Each row is a point. Examples show where two turns around zero, p and q, send a point. Where does a point land after both, in the order given? Backwards means that the second turn is done in reverse. Each puzzle has new turns, and all numbers are rounded.
In the rows, zero is written as 128.

Turn p:
[154 107] -> [154 107]
[ 96 151] -> [ 96 151]
[157 146] -> [157 146]
[105 108] -> [105 108]
Turn q:
[138 147] -> [144 142]
[158 133] -> [158 122]
[147 129] -> [146 122]
[130 105] -> [122 106]
[ 68 126] -> [ 71 148]
Where do these land?
q, then p: [106 102] -> [ 98 112]
q, then p backwards: [109 148] -> [117 153]
p, then q backwards: [168 133] -> [164 147]

Turn p:
[122 121 103] -> [128 106 112]
[144 147 171] -> [136 170 154]
[124 145 180] -> [114 175 152]
[140 101 112] -> [135  97 138]
[ 92 117  98] -> [101 102  98]
[146 136 105] -> [154 118 116]
Turn q:
[ 70 146 143] -> [ 92 159 168]
[164 101 128] -> [144  92 107]
[154 137 130] -> [155 124 122]
[124 127 111] -> [121 136 114]
Where do these land?
q, then p: [147 107 109] -> [133  96 117]
q, then p backwards: [145 143 101] -> [131 161 117]
q, then p: [105 142 137] -> [118 154 128]
q, then p backwards: [ 75 138 154] -> [117 103 181]
p, then q: [168 110 139] -> [153  95 147]

Turn p:
[151 104 147 122 130 152] -> [147 106 157 119 132 146]
[ 96 116 115 110  96 135] -> [111 131 120 113  83 139]
[ 89 147 153 143 131 116] -> [111 157 143 156 114 105]
[195 131 141 109 120 132] -> [176 120 137  87 160 131]
[ 87 134 126 178 145  71] -> [108 132 103 188 121  72]
[152 131 115 144 131 142] -> [147 123 116 135 145 147]
[165 113 134  98 149 135] -> [134 103 146  96 159 135]
[ 88 148  92 120 123 140] -> [ 89 152 101 130 111 149]
Turn q:
[161  92 135 100 137 188] -> [155  95 107  84 146 177]
[112 127 152 135 139  85] -> [113 120 161 134 124  90]
[137 164 123  95 110 138] -> [128 171 132 108 117 152]
[184 151 105 138 130 146] -> [177 160  99 119 146 130]
[ 97 121 122 138 151 120] -> [ 97 115 124 142 141 114]
[100  94 118 147 126  88] -> [106  97 123 151 103  91]
[104 146 140 143 104 130] -> [120 139 148 159 118 142]
Where do these land?
p, then q: [136 103  73  83  96 133] -> [102 123  86  93  90 169]
q, then p: [137 132 119 101  74 151] -> [155 154 125 105 110 173]
q, then p: [119 117 138 170 137 116] -> [141 103 126 160 132 106]
p, then q: [113 165 136 133 125 103] -> [118 165 136 141 128 103]
q, then p: [167 100 123 141 176 119] -> [112  81 113 106 160 101]
q, then p: [110 140 141 170 176 128] -> [106 109 138 174 158 101]
q, then p: [150 160 144 117 120 138] -> [140 154 146 114 153 135]
p, then q: [120 134 107 114 132 138] -> [107 132 118 129 131 145]
p, then q backwards: [100 101 170 123 115 126] -> [115 122 159 124 100  89]

Turn p:
[128 137 150 182 116 135 121 132] -> [112 142 157 175 119 131 117 131]
[144 128 156 124 146 114 149 148] -> [148 128 161 117 126 111 139 149]
[175 129 103 141  81  89 148 140] -> [145  92 107 151  75  95 112 152]
[ 92 132  83 104 118 136  92 150] -> [ 85 131  79 103 139 151 119 144]
[ 99  87 166 112 142 100 138 128] -> [112 101 167  99 158  99 136 115]
[161 117 148 101 135 135 125 118] -> [162 123 144 102 120 136 115 116]
[131 112 104 136 140 139 139 122] -> [138 110 116 140 139 144 143 128]
[ 86 159 113 114 164 127  70 107] -> [109 177  94 113 186 136 102 120]
[136 152 128 138 109 178 172 107] -> [142 148 127 151  88 150 172  99]
Turn q:
[134  88 143  98 116 133 101 136] -> [150 100 124 108 108 128  87 123]
[109 113  95 167 135 125 127 154] -> [ 95 138 104 136 156 117 110 156]
[127 162 179 131 142 161 152 133] -> [150 126 187 148 132 144 154 148]
[ 87 119 118 106 121  94 149 128] -> [100 130 120 100  94 101 142 143]
[157 153 186 132 136 148  83  98] -> [179 136 180 146 141 130 113  83]
[152 120 101 152  78 131 145 118] -> [112 128  88 174 109 147 126 118]
[104 125 101  88 123 128 163  84] -> [ 86 117 127  97  91 148 160 106]
[156 128 117 151 155 107 126 130] -> [135 123 108 136 166 110 141 118]
[125 144 112 126 146 124 106 172] -> [146 154 114 106 154 126 119 158]
Where do these land?
q, then p: [ 76 127  67 141 111 130 160 117] -> [ 60 152  97 120 136 126 170 127]
p, then q: [109 136 151 141 113 113 112 160] -> [133 153 147 119 114 101 115 153]
q, then p: [142  87 131 142 122 130 121 138] -> [119 102 123 137 151 141 102 136]
p, then q backwards: [159 147 140 141 124 134 135 146] -> [119 144 153 122 102 135 130 146]
q, then p: [145 130 167 137 118 139 107  85] -> [144 132 155 156 129 120 100  86]
p, then q: [123 133 105 105 142 152 114 138] -> [125 131 126 107 135 167 132 139]
p, then q: [160 134 144 108 110  98 116 137] -> [163 138 106 119 107 114 106 117]
p, then q: [152 123 180  97 114 128 151 144] -> [171 111 138 133  74 121 132 120]
p, then q: [ 84 134  68 140 198 128 135  88] -> [ 86 114 116 107 209 141 183 130]
